Every row gives one point. The last column is the point's height on a tilted bowl or saddle (a function of degree 2), plus a little noise. Count its main directions that bend up, bend down and stay straight.

Points (11 x 3):
|  0.152 | -0.053 | -0.002 |
|  0.242 |  0.006 | -0.022 |
| -0.045 | -0.087 |  0.017 |
|  0.104 | -0.103 | -0.024 |
|  0.125 |  0.125 |  0.145 |
|  0.185 | -0.288 | -0.309 |
| -0.212 | -0.019 | -0.078 |
|  0.075 |  0.200 |  0.178 |
|  0.439 | -0.032 | -0.344 |
| -0.074 |  0.067 |  0.058 |
|  0.065 |  0.270 |  0.201 |
Directions: 0 up, 1 down, 1 straight

Points (17 x 4):
|  0.066 | -0.114 | -0.120 | -0.114 |
| -0.118 |  0.306 |  0.189 | -0.241 |
| -0.119 | -0.256 | -0.165 |  0.181 |
| -0.109 | -0.024 |  0.141 | -0.112 |
|  0.074 |  0.044 | -0.194 | -0.201 |
| -0.211 |  0.031 | -0.100 | -0.003 |
| -0.149 |  0.138 | -0.006 | -0.160 |
|  0.082 | -0.387 |  0.098 |  0.026 |
| -0.017 |  0.022 |  0.397 |  0.003 |
| -0.009 | -0.170 | -0.202 | -0.015 |
|  0.012 | -0.153 | -0.079 | -0.057 |
| -0.015 | -0.136 | -0.083 | -0.048 |
|  0.197 | -0.044 | -0.223 | -0.317 |
| -0.236 |  0.113 |  0.349 | -0.364 |
| -0.287 | -0.262 |  0.020 |  0.170 |
|  0.146 | -0.042 |  0.178 |  0.027 |
| -0.063 |  0.264 | -0.076 | -0.198 |
Directions: 1 up, 1 down, 1 straight

Points (25 x 5):
|  0.333 |  0.216 |  0.081 | -0.174 | -0.021 |
|  0.094 | -0.055 | -0.200 | -0.031 | -0.122 |
|  0.158 |  0.215 |  0.235 |  0.298 | -0.126 |
| -0.090 |  0.013 | -0.151 | -0.049 | -0.197 |
|  0.047 | -0.122 | -0.008 |  0.269 | -0.199 |
| -0.273 |  0.108 | -0.071 |  0.184 | -0.384 |
| -0.119 |  0.358 | -0.035 |  0.137 | -0.231 |
|  0.239 |  0.304 |  0.044 |  0.287 |  0.020 |
| -0.248 |  0.019 |  0.167 |  0.024 |  0.188 |
| -0.296 | -0.055 | -0.093 | -0.003 | -0.302 |
|  0.044 |  0.076 |  0.177 | -0.248 |  0.031 |
| -0.079 |  0.275 |  0.123 | -0.092 |  0.127 |
|  0.121 |  0.152 |  0.125 | -0.278 | -0.068 |
|  0.369 |  0.198 | -0.184 | -0.157 |  0.188 |
|  0.290 |  0.020 |  0.005 | -0.059 |  0.042 |
| -0.157 | -0.362 |  0.157 | -0.142 | -0.234 |
| -0.085 |  0.042 |  0.169 |  0.080 |  0.103 |
| -0.131 | -0.253 |  0.301 | -0.127 |  0.150 |
|  0.206 | -0.050 | -0.108 | -0.058 | -0.030 |
| -0.303 | -0.138 |  0.166 | -0.090 |  0.203 |
|  0.022 | -0.024 |  0.098 | -0.003 |  0.036 |
|  0.015 |  0.204 | -0.096 |  0.106 | -0.028 |
| -0.033 | -0.050 |  0.077 |  0.053 | -0.004 |
| -0.102 |  0.310 | -0.204 |  0.014 | -0.226 |
| -0.229 | -0.017 | -0.083 | -0.042 | -0.205 |
Directions: 1 up, 3 down, 0 straight

Points, 42 rows:
|  0.125 | -0.138 |  0.211 |  0.444 |  0.411 | -0.011 |  0.517 |
|  0.145 | -0.262 | -0.094 |  0.064 |  0.041 |  0.028 |  0.059 |
|  0.148 |  0.053 | -0.250 | -0.074 | -0.024 |  0.260 |  0.022 |
|  0.140 |  0.038 |  0.142 |  0.200 | -0.246 | -0.220 |  0.148 |
|  0.053 | -0.033 | -0.120 | -0.151 | -0.107 | -0.395 |  0.224 |
|  0.014 |  0.217 |  0.016 | -0.130 | -0.299 |  0.170 |  0.092 |
|  0.017 | -0.106 | -0.050 | -0.158 | -0.177 | -0.345 |  0.152 |
|  0.099 |  0.128 | -0.191 | -0.134 |  0.095 |  0.211 |  0.006 |
| -0.008 |  0.099 | -0.073 |  0.060 |  0.022 | -0.326 |  0.238 |
|  0.185 | -0.126 | -0.144 | -0.035 | -0.301 | -0.019 |  0.065 |
| -0.112 |  0.266 | -0.102 | -0.030 |  0.204 | -0.179 |  0.185 |
|  0.141 |  0.295 |  0.132 | -0.119 |  0.171 |  0.256 |  0.023 |
|  0.423 |  0.131 |  0.066 |  0.312 | -0.025 | -0.072 |  0.218 |
| -0.211 |  0.215 | -0.188 | -0.183 |  0.017 | -0.158 |  0.092 |
| -0.178 | -0.143 |  0.018 |  0.153 | -0.170 |  0.192 |  0.082 |
|  0.075 | -0.248 | -0.007 |  0.018 | -0.356 | -0.217 |  0.062 |
| -0.153 | -0.208 |  0.134 |  0.024 | -0.072 | -0.056 |  0.025 |
|  0.132 |  0.023 | -0.190 |  0.148 | -0.088 | -0.124 |  0.161 |
|  0.228 | -0.034 | -0.095 | -0.105 | -0.141 |  0.189 |  0.026 |
|  0.125 | -0.085 |  0.161 |  0.084 | -0.099 |  0.208 |  0.039 |
| -0.051 |  0.049 |  0.094 |  0.053 |  0.193 | -0.314 |  0.264 |
| -0.026 | -0.081 |  0.377 | -0.038 |  0.089 |  0.109 |  0.047 |
| -0.210 | -0.181 |  0.052 |  0.185 | -0.108 |  0.115 |  0.085 |
|  0.173 |  0.034 | -0.194 | -0.078 | -0.011 | -0.076 |  0.087 |
|  0.345 | -0.068 | -0.160 | -0.074 |  0.245 |  0.159 |  0.057 |
|  0.448 |  0.098 |  0.133 | -0.195 |  0.055 | -0.056 |  0.157 |
| -0.287 | -0.026 | -0.100 | -0.054 | -0.082 | -0.120 |  0.030 |
| -0.043 | -0.310 |  0.042 | -0.164 |  0.008 |  0.105 | -0.009 |
| -0.072 |  0.073 |  0.183 | -0.103 |  0.067 |  0.076 |  0.009 |
| -0.088 | -0.091 | -0.063 | -0.163 | -0.238 | -0.224 |  0.071 |
| -0.220 |  0.459 | -0.086 | -0.285 | -0.030 |  0.168 |  0.042 |
| -0.057 |  0.150 |  0.020 |  0.353 | -0.187 | -0.133 |  0.242 |
|  0.170 |  0.022 | -0.291 |  0.111 | -0.177 |  0.023 |  0.127 |
|  0.125 | -0.022 |  0.060 | -0.007 | -0.048 |  0.016 |  0.034 |
| -0.098 | -0.216 | -0.034 | -0.038 | -0.087 | -0.029 |  0.004 |
|  0.021 | -0.423 | -0.095 |  0.047 | -0.073 | -0.223 |  0.085 |
| -0.054 | -0.145 | -0.210 |  0.074 |  0.264 | -0.129 |  0.204 |
|  0.091 |  0.080 |  0.034 |  0.042 | -0.046 |  0.256 |  0.031 |
| -0.057 |  0.062 | -0.176 |  0.075 |  0.166 |  0.069 |  0.094 |
|  0.005 | -0.093 | -0.076 |  0.073 | -0.235 | -0.154 |  0.083 |
| -0.026 | -0.227 | -0.036 |  0.360 |  0.176 | -0.426 |  0.525 |
|  0.118 |  0.196 | -0.190 |  0.133 |  0.347 | -0.156 |  0.328 |
Directions: 3 up, 0 down, 3 straight

Points, 61 rows:
| -0.241 | -0.007 | -0.017 | -0.098 |  0.293 |  0.045 |  0.257 | -0.193 | -0.060 |
| -0.094 |  0.014 |  0.135 |  0.115 | -0.114 | -0.129 | -0.042 | -0.060 |  0.052 |
| -0.021 | -0.080 |  0.223 |  0.063 | -0.185 | -0.121 | -0.117 |  0.154 |  0.156 |
|  0.212 | -0.467 |  0.033 | -0.132 | -0.138 | -0.050 | -0.182 |  0.409 |  0.620 |
|  0.316 |  0.057 |  0.133 |  0.234 |  0.277 | -0.150 | -0.113 | -0.225 | -0.135 |
| -0.119 | -0.174 |  0.019 | -0.109 |  0.229 |  0.177 |  0.338 |  0.316 | -0.040 |
|  0.203 |  0.034 | -0.057 |  0.033 | -0.262 | -0.098 | -0.330 | -0.113 |  0.172 |
|  0.182 |  0.120 |  0.151 | -0.109 |  0.116 | -0.335 |  0.041 | -0.080 | -0.057 |
| -0.039 |  0.007 |  0.233 | -0.052 |  0.138 |  0.026 | -0.434 | -0.282 |  0.109 |
| -0.015 |  0.009 | -0.052 |  0.281 | -0.010 |  0.372 | -0.085 | -0.026 |  0.054 |
| -0.146 |  0.122 |  0.093 | -0.173 | -0.325 | -0.197 |  0.297 | -0.003 | -0.129 |
| -0.159 |  0.169 | -0.074 |  0.188 |  0.243 | -0.027 |  0.215 |  0.001 | -0.150 |
|  0.118 |  0.069 |  0.269 |  0.041 | -0.045 | -0.325 | -0.086 | -0.143 |  0.026 |
| -0.102 |  0.069 | -0.118 | -0.079 |  0.148 |  0.036 |  0.021 | -0.080 |  0.025 |
|  0.091 |  0.084 | -0.038 |  0.023 |  0.106 | -0.336 | -0.091 | -0.144 | -0.012 |
| -0.015 | -0.065 |  0.183 | -0.054 |  0.036 | -0.003 |  0.039 |  0.127 |  0.058 |
| -0.036 | -0.232 | -0.255 |  0.206 | -0.138 | -0.182 | -0.187 |  0.110 |  0.255 |
|  0.354 |  0.156 | -0.182 | -0.124 |  0.156 | -0.189 |  0.103 | -0.093 |  0.005 |
|  0.051 |  0.271 |  0.241 | -0.041 |  0.141 | -0.123 | -0.216 |  0.119 | -0.083 |
| -0.095 | -0.262 |  0.146 | -0.072 | -0.198 | -0.007 |  0.027 | -0.104 |  0.154 |
| -0.175 | -0.025 | -0.216 |  0.195 | -0.040 |  0.214 | -0.100 | -0.037 |  0.043 |
|  0.272 | -0.137 | -0.074 |  0.127 | -0.014 | -0.037 | -0.060 | -0.227 |  0.156 |
| -0.361 | -0.156 | -0.001 |  0.097 | -0.051 |  0.164 | -0.160 |  0.041 |  0.204 |
|  0.067 | -0.097 |  0.100 |  0.018 | -0.025 |  0.177 | -0.308 |  0.256 |  0.223 |
| -0.352 |  0.030 |  0.226 | -0.160 |  0.291 |  0.202 |  0.037 |  0.044 |  0.141 |
| -0.030 |  0.045 | -0.048 |  0.019 |  0.070 |  0.147 |  0.046 | -0.088 |  0.011 |
|  0.260 | -0.092 |  0.250 |  0.043 | -0.117 | -0.540 |  0.075 |  0.108 |  0.113 |
|  0.026 |  0.052 | -0.269 | -0.198 |  0.215 |  0.171 | -0.150 |  0.024 |  0.170 |
| -0.059 | -0.055 |  0.042 |  0.189 |  0.122 |  0.101 | -0.187 |  0.034 |  0.031 |
| -0.331 | -0.196 |  0.165 | -0.112 |  0.233 | -0.039 | -0.023 | -0.039 |  0.153 |
| -0.084 | -0.374 | -0.008 |  0.231 | -0.331 |  0.075 | -0.196 | -0.136 |  0.365 |
|  0.026 | -0.129 | -0.001 |  0.135 | -0.243 |  0.324 | -0.162 |  0.198 |  0.186 |
| -0.165 |  0.069 |  0.077 |  0.098 |  0.028 | -0.094 |  0.073 | -0.007 | -0.031 |
| -0.082 |  0.224 |  0.039 |  0.262 |  0.062 |  0.176 |  0.003 | -0.185 | -0.006 |
|  0.142 |  0.207 | -0.136 | -0.206 |  0.011 | -0.281 |  0.095 |  0.103 | -0.074 |
|  0.200 | -0.117 |  0.056 | -0.028 | -0.214 |  0.426 | -0.058 | -0.319 |  0.297 |
| -0.061 | -0.124 | -0.216 | -0.051 | -0.125 | -0.086 | -0.068 |  0.134 |  0.141 |
| -0.131 | -0.126 | -0.120 | -0.128 | -0.182 |  0.284 | -0.401 |  0.291 |  0.433 |
| -0.237 |  0.154 | -0.084 |  0.164 |  0.102 | -0.022 |  0.017 |  0.160 | -0.124 |
| -0.174 |  0.016 | -0.040 | -0.400 |  0.104 |  0.015 |  0.031 | -0.030 |  0.187 |
|  0.115 |  0.132 | -0.422 |  0.218 |  0.051 |  0.025 | -0.055 | -0.260 |  0.149 |
|  0.132 | -0.136 |  0.002 | -0.035 |  0.126 |  0.107 | -0.076 |  0.010 |  0.115 |
| -0.140 |  0.148 |  0.081 | -0.359 | -0.302 | -0.242 |  0.191 | -0.048 |  0.020 |
| -0.171 | -0.292 |  0.135 | -0.101 | -0.640 |  0.137 | -0.052 | -0.452 |  0.162 |
| -0.117 | -0.183 | -0.031 |  0.026 |  0.212 | -0.207 |  0.027 |  0.157 |  0.048 |
| -0.092 |  0.062 | -0.141 | -0.024 | -0.031 | -0.005 |  0.039 |  0.165 | -0.062 |
|  0.146 |  0.238 | -0.174 | -0.047 | -0.033 | -0.067 | -0.051 | -0.020 | -0.016 |
| -0.176 | -0.126 | -0.120 | -0.035 | -0.255 | -0.025 | -0.090 | -0.026 |  0.185 |
| -0.010 |  0.108 | -0.090 | -0.127 | -0.487 |  0.144 |  0.165 |  0.073 | -0.221 |
|  0.183 | -0.245 | -0.038 |  0.158 |  0.084 | -0.053 |  0.030 |  0.336 |  0.131 |
|  0.215 |  0.110 |  0.121 |  0.018 |  0.014 | -0.079 | -0.215 | -0.174 |  0.027 |
|  0.000 | -0.047 |  0.193 | -0.071 |  0.269 | -0.212 |  0.058 | -0.023 | -0.059 |
| -0.012 |  0.062 | -0.098 |  0.150 |  0.058 | -0.086 | -0.015 |  0.172 | -0.100 |
| -0.072 |  0.041 |  0.152 | -0.043 | -0.250 | -0.150 |  0.057 | -0.279 |  0.080 |
| -0.248 |  0.161 | -0.160 |  0.208 |  0.124 |  0.002 |  0.331 |  0.095 | -0.232 |
| -0.358 |  0.055 | -0.039 | -0.056 | -0.281 | -0.125 | -0.277 | -0.100 |  0.311 |
| -0.037 | -0.364 | -0.111 | -0.035 |  0.208 | -0.057 |  0.196 |  0.160 |  0.101 |
|  0.193 | -0.024 |  0.034 | -0.019 | -0.386 |  0.073 | -0.130 | -0.150 |  0.171 |
| -0.180 |  0.161 | -0.074 |  0.239 |  0.085 | -0.015 |  0.114 | -0.198 | -0.042 |
|  0.104 |  0.167 |  0.006 |  0.139 |  0.067 | -0.007 |  0.114 | -0.421 |  0.099 |
| -0.046 | -0.123 |  0.034 | -0.182 |  0.029 |  0.035 | -0.040 |  0.244 |  0.157 |
Directions: 4 up, 2 down, 2 straight
